Rows are points. Each copy is the shape, with its points in the same order, stretched, turned, moved and blurred by noise. Say if it was mirrored as well.

Shape (7 x 3):
[[-0.66 -0.87 -1.87]
 [-1.18 -0.33 -2.29]
 [ 3.36 -3.36  0.52]
 [ 2.81 -0.49 -0.28]
 [-1.78  0.39 -1.06]
 [-0.08  0.16  0.12]
 [-0.93 -0.51  0.04]]
Copy 1 (7 x 3):
[[ 1.74  0.05 -1.20]
 [ 2.57  0.09 -0.98]
 [-3.89  1.04 -2.46]
 [-1.58  2.26 -0.87]
 [ 2.27 -0.55  0.19]
 [ 0.20  0.27  0.35]
 [ 0.47 -0.58  0.05]]
Copy 1 is: mirrored
Copy 2 (7 x 3):
[[-2.04  1.27 -1.08]
 [-2.37  1.50 -1.68]
 [-0.10  1.71  5.19]
 [ 1.14  2.25  1.96]
 [-0.64  0.37 -2.34]
 [ 0.53  0.54 -0.22]
 [-0.69 -0.06 -0.71]]
Copy 2 is: mirrored
Copy 3 (7 x 3):
[[-0.66 -0.54 -1.52]
 [-0.39  0.30 -1.88]
 [-0.83 -5.63  0.58]
 [ 1.16 -2.71  0.84]
 [-1.13  1.56 -0.91]
 [-0.89  0.12  0.36]
 [-1.87  0.12 -0.03]]
Copy 3 is: only turned

Shape (7 x 4):
[[-0.62  1.86 -0.07 -1.42]
 [ 0.35  3.35  0.27  1.82]
 [ 0.35 -1.92  1.21  1.60]
 [-1.62 -2.57 -0.69 -0.70]
 [-1.09 -0.72  0.45  0.64]
 [-0.10 -0.82 -3.70 -1.03]
 [ 1.89 -1.81 -1.14  1.08]]
Copy 1 (7 x 4):
[[-0.01  0.31 -1.26 -1.21]
 [-1.85  2.36 -2.65  0.50]
 [-1.53  2.15  2.52  0.56]
 [ 1.89  0.90  2.81 -0.37]
 [-0.13  2.02  1.21 -0.57]
 [ 3.66 -1.35  0.45  2.32]
 [ 0.06 -0.63  1.94  2.72]]
Copy 1 is: mirrored
Copy 2 (7 x 4):
[[ 0.65  1.82  0.09  1.08]
 [-1.83  2.67 -0.22 -0.48]
 [-0.84 -0.65  2.52 -1.07]
 [ 0.73 -1.65  2.60  1.86]
 [-0.37  0.17  2.03  0.52]
 [-0.23 -1.62  0.24  2.44]
 [-1.42 -2.03  0.94 -0.11]]
Copy 2 is: mirrored
Copy 3 (7 x 4):
[[-1.48  1.51  1.09  1.80]
 [ 2.49  2.97 -0.04  3.44]
 [ 2.03 -1.51 -0.33 -1.87]
 [-1.49 -2.85 -0.05 -1.87]
 [ 0.47 -1.59  0.10  0.18]
 [-2.56 -0.73 -2.08 -0.61]
 [ 0.66 -0.05 -2.09 -2.53]]
Copy 3 is: only turned
Copy 4 (7 x 4):
[[ 0.50 -1.20  0.10 -1.23]
 [ 4.14  0.84 -0.12 -0.98]
 [ 1.68 -0.63 -0.70  3.35]
 [-2.08 -0.80 -1.01  1.72]
 [ 0.72 -0.56 -1.37  1.39]
 [-2.24  1.41  2.09 -0.31]
 [ 0.75  0.72  2.06  2.70]]
Copy 4 is: mirrored

Shape (9 x 4):
[[-0.07  1.09  0.97  0.01]
 [-0.61  2.39  1.07  0.67]
 [-3.65 -0.43 -1.19 -1.86]
 [ 1.11 -0.46 -0.78 -1.34]
 [-1.36 -1.12 -1.10 -1.77]
 [ 0.24 -0.71 -1.72 -0.39]
 [ 1.12  1.81  2.67  0.11]
 [-2.11  0.26  1.88  2.06]
 [ 1.73  0.20  0.12  1.50]]
Copy 1 (9 x 4):
[[-0.40  1.25  0.15 -1.20]
 [-0.83  1.25  0.99 -2.96]
 [-3.60 -3.69  1.15 -0.58]
 [ 1.22 -0.70 -0.70  1.22]
 [-1.13 -2.47 -0.36  0.92]
 [ 0.65 -1.19  0.15  0.64]
 [ 0.03  2.96 -1.00 -1.22]
 [-3.20  2.91  1.49 -1.01]
 [ 1.55  2.63  0.51  0.48]]
Copy 1 is: mirrored
Copy 2 (9 x 4):
[[ 1.10  1.41 -0.26 -1.07]
 [ 0.49  2.01 -1.30 -1.87]
 [-4.81  1.42  0.65 -2.84]
 [-0.15 -1.57  1.29 -0.67]
 [-2.86 -0.16  1.44 -1.54]
 [-1.73 -1.68  0.49 -0.20]
 [ 3.20  2.18  0.12 -1.05]
 [ 0.07  3.96 -1.32  0.20]
 [ 1.65 -0.84 -0.42  1.33]]
Copy 2 is: only turned
